Each wall is flat, endless, passes through zero and stands at right angles to its row. A trip goes straight from one point to another. List the walls that it crosses, first one first.

Walls:
(1): [ 2 -9]
(2): [-33  32]
(3): [24 25]
Trips:
[-7  9] to [11 -4] => 2, 1
[-20  -3] to [ 21 -25] => 1, 2
[-33 -21] to [-14  16] => 1, 3
[-60  10] to [-21 -16] => 1

Walls:
(1): [  3   5 -10  -5  22 -14   0  -1 -21]
(2): [-20  -5 -15   5 -25  -1  12 -23 -32]
(3): [-32  29  13   9  11 -13 -10   1  29]
Trips:
[ 22 -18  14  -4 -13  -6   4 -16  -8] to [ 29   4  32   9 -11   2  -5  14  25] => 2, 3
[ 15  12  22  -7  -6  33  32  18 -17] to [-23   2   3   4 -14 -13  -4  -7   0] => 2, 3
[ 13   7   0  -2  -6 -34 -12 -15   1] to [ -5 -28  19  18  18  37 -16  20  26] => 2, 1
[11  6 12  7 -7 -3 -5 40 30] to [-33  10   7   8  -9  -6  26  10  15] => 2
[ -3  -3   7  13  13  20 -18  25  18] to [ 31 -18 -22 -29  -5 -38  38   9 -14] => 3, 1, 2
[ 28   1  20  21 -13  20   0  -5 -15] to [ -7 -10 -12  21  -9  15 -39   2 -19] => none
[-11 -22  -4 -19   6  23   5 -11  41] to [-36  -5   1 -28 -14  60 -24  21  10] => none

Walls:
(1): [ 12   8 -16  19  14  17   5   4   4  -1   5  11 -31 -16 -26 -28   8  10
 -24  -1 -26  12   0  13]
(2): [  2 -13 -60 -22  17  -5  25 -16 -16  12  14  34  14  13  -8  -9   5  26
 -36   7  20 -28  11 -30]
(3): [-20  -8 -19 -23   3   8 -20 -15  32   5  -3   3 -11  19  27 -27  10 -12
 -22  -2 -14  11   3  -1]
(4): [-30 -32  -5  35  24 -29  -4   3  -8 -15  15 -28  38  23 -10  -7  35  23
 -13   2   9 -12   5 -22]
(5): [  1 -14  -7  15   0 -16  -1 -13  -1 -29  -3 -11  -1  20  35   6  37   7
   7  35   1  12  20   2]
Trips:
[-14 -26 -22   4 -14 -26  12 -10  15  34 -24  18  -2  14 -48   0  34  27
  -8 -19 -17  -9  -7   5] to [ 27   5  -6 -12 -10  -7 -28   1  -6 -15  10   2 -22  14 -22   0  16  -8
 -23  -4   2  -7 -27  10] => 4
[  9  19 -18 -38   4  -2 -21 -21   1 -31  -9  -1   1  -2  12 -10  16  13
 -15   2 -24 -12  -7  -7] to [  0   0   9   0 -16   8   7  -1 -17 -15 -14 -40   0  19  17  28  -2  -8
  14 -14   1   2   2  20] => 1, 2, 3
[ 11   0  20  -8  39  -3  11  -3  -3   1  -8   6 -29  19  -5   0  14 -24
  28  -9 -21 -27  32   6] to [ -9 -15 -22 -13  11   3 -15 -24  27 -20 -25 -24  -9  13  10 -20  -9  -2
 -23 -10 -20 -19   6  33] => 3, 4, 2
[ -7 -14   0 -18   5 -19  -7  12  -3  11  28  -3  24 -20   9   3  13 -10
  14 -23  14 -10 -26 -16] to [ -1 -25  12   1 -42  14   9   4 -13 -12 -15   1  36  27 -12 -26   2  -5
 -20  12 -32  15  -2   3] => 3, 2, 5, 1

Walls:
(1): [-31 -18  15  -2 -10 -44   0  -6 -24  29  26   5  -5  -8  20 -35  12  11
   7  22  19  12 -19  23 -12  11  23   1  34 -45  23  19 -11 -18 -11 -19
   1  -6  42  -5   8  20  16  45  12   6  -4  -8]
(2): [ -4 -30   1 -25 -32  -3 -14  36  21  20  17 -15 -25  16   1  22 -25 -35
  25 -13  22  -2   2 -24  -1   9 -12 -17  -3 -13 -37 -34 -16  -2 -33  -5
   0   3   6   4  20 -17  13 -15  -7 -10 -19   8]
(3): [-26  -4  -7  -3   3  21  21   1  -1   0  20 -19   3  15   5  -2 -19  -4
  -9   4  -2  16 -25 -16  -2 -25  14  -4 -23  -6 -12   4   7  14  -3  -4
  -1  18 -30  34  -9  -8 -11  11  -4  14   9   1]
(4): [-11  -9   2 -29  23 -55  11   6 -24  -1  -8   2 -42  -7  19  -6  27  10
   1  10  26   2  -1  13  12  -2  -2  11   8  -5   9   6 -26 -17 -16   1
  13 -15 -11   5   7 -29   8  -5 -13  -5 -47  23]
Trips:
[-37   6  -3  31 -17 -26  12 -34  21  -2 -23  18 -31 -10  -6   5  -6  -6
  -5 -13  18 -35 -10   2   5  -8   5 -20  -6  58   5  -9  35  18 -24   9
 -24 -19 -41   0 -31 -30   8   7  13  -9 -10   7] to [ 23   5 -11  23 -29 -35  -5  -6 -14 -23   5  23   9  -4  17  20 -32  39
   3  20  -2 -35  11  21  18  -3 -15   9  -3  -4 -34 -13   6  -6   0 -28
  22  -2  37   6 -11 -13 -29  19 -23  15  -5 -12] => 3, 1
[ 29   5  -4  -2  14  10  -2  14  17   7 -39 -26 -14 -35  10  -2 -16 -19
   9  18 -19  10 -29 -59  14 -13 -20 -33 -28  22   6 -22  16   1  21 -16
 -31 -14   4   4 -29  40 -11  -2  15  18  -1   9] to [ -2  24  19 -26 -12  -2   2  -3  20 -24  18  26 -11   8 -11  -2  -2 -10
   2   6   0  34 -18   1  26   6 -26  -5 -22   9  -7  17 -19  -6   7  -3
  11   7  12   6  13 -29 -16   7  14  21  -7 -14] => 4
[-20  -5  10 -12   8  -9  -2  -4  26   6  -5  16  18 -13 -15  11  18  34
  16 -13  13   8   0 -33  -5 -23  -3  -3  -9  -3  -2 -30 -12 -34  -1  16
 -22   1   2 -15 -19   9   6   2  30  16 -16   7] to [-24 -25   2 -27   6 -11  -7  10  -7  -7 -36  11   4  29   1  26  -9  -3
   9  19  18  12 -13   9 -21  -4   9 -26 -31  15  -8 -30 -20  -6 -16  24
 -13  16  -3  10   1  15 -21  50  22 -16 -14   6] => 3
[ -2  10  22  -8 -28  -4  36  18 -36  14   1  10 -29  -9   9  28 -34  20
  21  14 -57   8   3  28 -37  -6  20  14  -1 -13  18 -16  17 -13  53  21
 -11  -3  -4  18  11   4   1 -10  22 -12 -33  -3] to [ 21  24 -21  -4  16 -49   7  22  34  -9  -5  -5  14  -1  33 -15   7  -8
  -3 -28   9  -7  -7 -10  28   5 -28   4  -7   3  -5  17 -26 -17   1  44
   4 -47 -18 -26  27  -9   0  21 -32  25  -9 -15] => 3, 1, 2
[-21  17  30  31  10   8  -2   4   8 -23   8 -12 -16 -15  -4   5  16   2
 -18 -16 -29   6  10 -35   9  -5 -38  19   7  14  37   4 -22  -6  -7   3
 -15  42  16   7 -31  11  -7 -12   5 -19 -19 -38] to [ 20  33 -16  -5   2  23 -16 -55   7  27  34  31   2 -10  47 -37   4 -18
  24 -18 -11   1 -11 -13  26  36 -15 -29   2 -34 -21  -4   0  -6 -33 -11
  19  14  17 -30  -2  -3  16  -9 -24  25   9 -22] => 1, 2
[  0 -17  13  21 -37  20   9   4  -7 -34   0 -16 -18  -4  10   8 -45  16
  23  12 -10  32 -47   2 -16 -29  -8  16   7 -12  -7 -10 -17  28 -35   2
 -21  -5  60 -38  -7  -9   1  23 -12 -13  11  39] to [  4   5 -11  12  11 -36  -4  41 -20  -2  14   1  15   3 -38 -14 -14   4
  13 -32 -16  35 -33 -13  25   4   9 -24   0  -2  -6  22 -12   7  -6   2
 -15   2  23 -10   0   9 -13   1  20  11  38 -16] => 2
[ -8 -17  -8  -5   2  26  11 -14  -6   1 -19  17  23 -34 -13 -12  -1 -29
   4  14 -31  -1   1  -8  26  -9 -13  23  29  -7  -3 -20 -12   7  14  30
 -11   6  17 -14  -9  -8  16 -19  -4  -8  12 -25] to [ 49 -27  -2   2  24  25 -16   4  12   1 -20  10  -4 -35  10   0  25   2
   3 -43  11   1  11   6 -26  30  31 -23 -10  -9  -7  16   8  -2  12  -4
  14   5 -12 -12  19  22  -6   3  -3  42  -1  21] => none
[-32  -8 -22 -13   0  -9  -8   1  -9  -4 -47  51   8  20  21   0  21  -8
 -13   6  -2  11 -22 -22  -7 -24  -8   2 -24  -2  25 -24  11  23  21 -11
 -31  18   8   4 -15 -20   6   6 -20 -20  -7   7] to [-12  38  -5 -25 -17  -2  18   6 -11 -11  30   8  14 -25  31  16 -38  21
  15 -17  20 -50  32 -30  15 -11  10  -8  21 -47   7   1  21   4   9   2
  -3   2  -9   7  32  -5  14 -17  15 -30 -23 -16] => 2, 1, 3

Walls:
(1): [-11   8 -15  -5  12 -24  18 -42  11 -12 -16   0  -1   9 -17  20  14 -23
  14 -18   1  -4  24  -7  -1  -2 -24  -3   8 -28 -12  33  37   7 -20  -2
  -7 -28 -30 -12 -14  27 -12   0 -18 -19  -1   6]
(2): [ -1  -3 -28 -11 -14   9   2  12 -10 -14  -7   6  -7   7  18   3   3  16
  13  -7 -14  -9  -8   5   7   2  -7 -22  -3  -5 -15 -19  16  -1   2  -6
  17  -3  12 -14   7  15   4  22  28   9  30  12]
(3): [-12   9  28  23 -11 -28   5   2 -22  17 -20   9 -20 -18  -6 -14   1  21
  30 -26 -21  11  24 -17   3 -19 -20  16  -5   7  18  28   3 -12   3 -20
 -32 -21 -19  27 -16 -12   8 -24   2  -1 -18 -20]
(4): [ 16  -7 -17   3   9  15  32  16 -12  -6  14 -19  -8  37   3  -8  22  -3
   9 -29 -18  -1  -3  -7 -31  10   2   9  -6  18  -1 -20  -7  -7 -19  12
 -29  -7  36  14  19  16  -8   5  -3  -4  -6  -2]
(5): [ -4 -31 -15 -14  -1  -2  -6   6   7  -7 -17   4 -18   3 -25  34  -7  -2
  41 -15  27 -20 -13   4   4 -27 -11 -12  23  -4 -14  17  -2  16 -21   6
  13   8 -15  18  18 -25  -7 -17 -26  -3 -27 -20]
Trips:
[ 16  -4  14 -18  -6  20 -19  11  10  25 -25  15   1  26 -17   0  21  -8
 -21   1  15 -18 -29  27   9  25 -23  32 -21  11  29   5   1  -8  -1 -10
   1   6   2   1  28   0   3  12  22 -22  12   0] to [  7  19  33   0   2   3  47   0   6  17  12 -13  14  12  -1  -5   9  14
  11  -7   4 -13 -15  17  29 -16 -21  -6  12  -7  -1  -4  -5   3   1   3
  -2 -12   8  17  16  -4   4 -11   0 -10 -19  -8] => 2, 5, 3
[ -7  20 -20 -11  31  35 -13  -4 -13 -19  17 -11  -2   0 -15  -2  38 -14
  -5  -1  19 -25   8 -25  11  -2  -1 -23   1  25   3   7  23 -39   4 -24
   2   6  -7  18  11   8   9 -12   8  17 -19  12] to [-10 -14   8 -43 -10  -3   1  15 -12   2  32 -24 -20   2  -3   1 -15   5
 -16  11 -11   2 -26  -6 -13   8 -12 -26 -11 -30  26   5  21  26   8   3
  12  -9   6   3  -5  10 -28  31  -5  -9  16  -1] => 5
[ -4  22  -2 -22   1  11 -28  17  26 -14   1  -3  -6  -4  10 -17  -6  -6
 -12   6 -34 -11 -11 -12  12 -14 -20   1 -19  -4 -40  12 -17  17  -7 -14
 -13  12 -16  12  22   8 -27 -17  -7  31  -5  28] to [  5  12  -9 -14  17  30   6 -11   9   1  25  -4  -8   2  21  -6  13  15
 -21   1   6  23 -19  -1 -28   2 -25 -13 -25  16   7  19  -5  13   2   9
 -12  22   6   3  14 -15   8 -13  -3  -2 -19 -36] => 4, 2, 5
[ -4   4 -21 -21   1   6  -9   4 -17 -11 -18  -5 -21  10 -26  -5 -20  28
  -9  14  -9  -3  10 -16  21  10  10 -20 -12  -9 -11  -3   6 -11  -1 -30
  39  -6  -2  10  -2   1 -12  11  36  -4  14   7] to [ 18  -2  33  21  -7 -10  30 -23  11  12  11 -18   7   0 -11 -21 -17 -15
 -17  20  22 -14   5  30   4  22  -4  -3   2 -24 -28  25   3  -5   2 -13
   7 -10  10  -3  -8  -5  -2   6  -1  14  -8  17] => 1, 2
[  8   5 -15  12  17 -22 -10 -18  -5  -5  23  14 -15  -4 -14  -6  -3 -23
 -19  26  11 -12  -8   5 -11   1  10 -20   0   8  24   4  -4  -2   4  10
   8  15 -24   1  21 -35 -16  28  11 -17  12 -13] to [  8 -36   3  11  12 -10 -10   7 -32  -3  12  12  31  17 -15  14 -13  17
   6 -16   1 -23  11  13 -20 -25   9 -16  -5  -7   1  18  20  -1   2 -10
  27 -22  11   0 -60  -2   1   1  30   9 -13   1] => 1, 2, 3

Walls:
(1): [ -1  22  26  17   3 -12  12 -15 -12   0   4  -4  -9 -19  -8  -7   2  -4
  15 -33  22   3  -6 -13 -12   5   5  13 -13  -6   8  30   4  23 -11 -19
  10  -3  -7 -16 -31 -28  -4 -14  -3 -33   2 -13]
(2): [ 36   2 -24  14 -14 -13 -29  -6 -11  13 -17 -11  -6  14  23  42  25  22
 -10 -12   0  37  12  -1 -30 -13  41  -2   4  10 -23 -12   8 -16   2  14
  26   3  -8 -28 -15   6  38   7   8  -4 -17 -34]
(3): [ -9  -5  -2 -34  12 -23 -39 -23  21  18   9   5   5 -17  -5 -31 -16  34
 -14  -6   6 -13  37  21  -1 -27  -8  -6 -28   6  12  -8 -23   6   0  30
  27 -27 -19  -9 -42  17   8  31  18   4  -3  14]
(4): [  6  -7   0 -10 -17   7  14   2  23  13   1 -10  25   9  14   8  -1  -1
  44  -1  -1  11  18  15   6  56 -22  17  19 -23  29  10  17  25 -10  17
 -26 -16   1  10  20   7  14   1 -11   5  -8  -2]
(5): [-27 -25  13   1  40  11  22 -23 -11 -17  -3 -18  -1 -29  18   2  -3 -30
  21   5 -30   2   1  25  -8 -23 -11  46  30  40 -11 -23  19 -16   9 -31
 -12 -20 -28   0  -1  21 -15   5  -7 -13 -11   5]
(6): [-17  31  32 -12   3  40  24   4 -10 -19 -13  22 -20 -33   9  24 -15  -5
 -11   0   5  18  22  -5  -9 -11   9 -10  -7  -7   9  19 -11  21 -11   0
  26  25  21 -20 -13  -8  10  10   0  10  -7  10]
Trips:
[ 32   8  11  22  25  29  11   4 -14  22  -7  -7  27   0   6  12   8  38
  -3  -3  19   4  11  -7   3   5 -30  -3 -40  16  17 -17  17 -22  19  33
 -30   7  31 -20  28  24 -26 -21  -4  11  15  -8] to [ -8 -25  -9   3   5  15  25   9  16  15 -17  -1 -16  -3 -40  20  14  -1
 -28 -18  12  -2   7  14 -14 -21  29  31 -16  -8  -9  44  -2   7  -4 -19
  15   6  -5 -10 -25 -19  24  -1  13 -18  12 -22] => 6, 1, 4, 3
[-10 -18 -23 -28  -3 -24 -11   8   0  18 -22  -4  -1  29 -16  -6  -9  -1
 -11  17 -18 -35 -15  -3  12  16   6   0   0  14 -18  36  -7   2  30 -18
  20 -22 -21 -25   6 -18  45 -24  20  -3   9 -12] to [-10 -44   6 -23   2   7 -44 -11 -11  -2   3  26  17  11  -2  32   8  39
 -36  25  10 -27  13  -4 -12  16  -5 -35   6  13   3  27   2   8  49  11
 -29  -9  13   1  41  40   2 -21   3 -11   5  -7] => 4
[ -2  12 -10 -10  11   6  27  22   1  13   9   5  -1   4  18  -1  -5 -12
  29   0  10  -2  -8   3 -12   1  10  17  -9 -29  27  12  -4  -8 -14  12
  -4   7   1 -15  16 -41  12 -37  -8   0  14 -18] to [-19  30 -18 -26   6 -18   1 -12   1 -14 -15  -9  -1  15 -19 -26  10   1
  19 -11   4  36  16   8  -6  10 -21  23   5  32  -9   0 -14  -8  -5   3
 -39 -12  12  21  -2  -6  19   2   2 -10 -14  12] => 6, 5, 3
[  5 -17 -25 -37  16   0 -35 -17 -11 -12  19  31 -38   8  -1  11  40   5
   8   3  41  -6   7 -22 -43 -20  -7   4  12  19  -8 -25  10 -27  -6 -22
  56 -23 -33 -13   4 -21   6   6   1 -10 -15   2] to [  0 -16  14  24  -4  -5  11   3  -6  19  -7 -28 -17 -30 -22 -12  -7 -15
 -28 -22  -9  -5  19 -12  -5   6   4  -4   6   9  31  39 -22  11 -14  39
  60   7  46  21   6  -4   2   4  -1 -24  26   3] => 6, 5, 2

Walls:
(1): [-10 -21  17  17 -16  -1  -8 -14  28   6  40   0  -3   3  15 -24   3   7
 -23  -8  -6  11 -20  -9   3   6  -6 -25 -22 -28  -7  -8 -21  19 -11 -14
 -30   0  30 -25  -1   6  19  -4 -19  -9 -13 -10]
(2): [-30   2  -7 -28  21 -12 -14   6   5 -13 -18  10  16  20 -15  11 -13 -15
 -17 -22 -23  11   7  15  -7  10  14  12 -35 -15  -5  15 -37 -16 -25  12
 -19  10 -12 -40   8 -15  19   2   1   2  31  -8]
(3): [ -2 -12  -1   2 -23  -2 -39   3  11 -22   4  17   7 -14  20  -1 -35 -20
 -15   8  -7   6 -21 -20   5   9  34  -1  -6   0 -12 -13  11   1  14   8
 -18  -2  -1  -1 -15  13 -21  -8 -13 -26  20  -9]
(4): [ -1   1   5 -18  -4   4 -12  -9 -11  -1  -5  -3   7 -10  -1 -18 -11 -10
  -5  13  12 -20  34  -5   3   3 -11  16   5   1  14   4   8 -43   7   2
   7 -16  -5 -16  -5  12   4 -17  24  13  -8  33]
(5): [  6   4   5  30   7 -23 -26  10 -28 -12  -9 -10   4   2  13  -9  -3   1
  27   5  16 -12  13  -9  -5   3   5 -19  -4 -24 -11  -7 -11   1  31   0
  29  -5  -7   1   6 -16  -7 -17 -26 -36  -3  11]
(6): [-23  22 -23  10  13 -12  -5  -1  -8  12  10  -4  22   5  12 -15 -26 -22
  -7  -3 -21 -18 -17  18  35   9  26  20   9   6 -13  -5  -2 -25   9 -13
  30  -4  19  12  -4  -8 -27 -25  -4  18  -8   1]
(7): [ 18  11 -23  -1 -20   2   5  12 -15  15  27  18  10  31  -1 -23   8 -38
  -1 -58  21  14   9 -11  27 -30  -9  -7  21 -13  -8   6  -1   7 -22 -24
  16  -3  22   5  29  31   2   7  -4  11  -4   1]
(8): [ 12  -1 -12  -1   8   5 -19  -2   3  11  19 -20  15   1  20 -10  -1 -12
   3  17  18  -3  38   6 -29   9  -3 -20  -3  -3 -26  20 -15  24  -7  13
  -1 -29 -31  17  13  16 -12  -5  10   6  18 -13]
(9): [  2 -14  22   8   4  -9 -21 -22 -12  -8  35  12  -3   9  40 -34 -19   5
  17  32  21  29 -15 -17   3  -9  -7 -16  -1  10  -8   0  -9   1   8  12
  -7   4  18  17 -14  13  13  -6   1   5  17 -18]
(10): [-30  21 -16  10 -22   7   5  -9  15  -2   1  23  24 -14  30  18 -22 -24
  25  37  11  25 -13   7   3 -10 -15 -13 -28 -15  35  -8  10   3  -5 -15
  12 -17 -10  -6 -33 -29  18   9  22  -3  -4  16]
(11): [  5  12  15 -30  -3  24  11  20 -20  18   2 -31 -29  33  13   0 -23   7
   7  16   9  11   6 -35 -27  10 -16 -14  -2 -25  -4  19 -27  10 -11   0
   9  12  -6 -15 -44 -17  21   3 -23  -8 -40   4]
Trips:
[-17   7   6 -21  -3   9  -5 -19  -9   9  -7 -36  -3 -10  -2 -19  -2  15
  12 -34   9   8   3 -16 -19  13 -31   6  25   1  11   0  20  -7   0  12
  -6   6  27 -31  -4  30 -23  23  -8  12   9  19] to [ -8 -11 -18  -8  10  14  18   2 -17 -15  10   6  21 -17   7  16  -9   2
   5 -26 -20   7 -11  46   7  21  -9  12   8  -6 -10   2  -4 -27  15  13
  -3   2 -13 -17  13 -18  -5   8 -10 -32  16 -11] => 1, 2, 11, 6, 7, 3, 4, 5
[-11 -25   4 -13   0 -22 -28 -24  18   9   0  17  22  16 -10  17  35   7
  -5  19   0   1  29  -3 -35 -30  -6 -32  -6 -12  -1   1 -20 -20  -5  29
  -8  15   3 -13 -18   7  -2  34   8   5  -5 -13] to [  3   8   1  17  -2  29  -5  35 -21   4 -10  -6  14  10   2 -12   1  15
  -3  15  -5   8   0   3  13  17  21 -15 -11 -26 -10 -28  -5 -12 -29  20
  12  11 -28  -2 -27  10  -5  11  -1   4   1 -12] => 4, 5, 3, 1, 6, 9
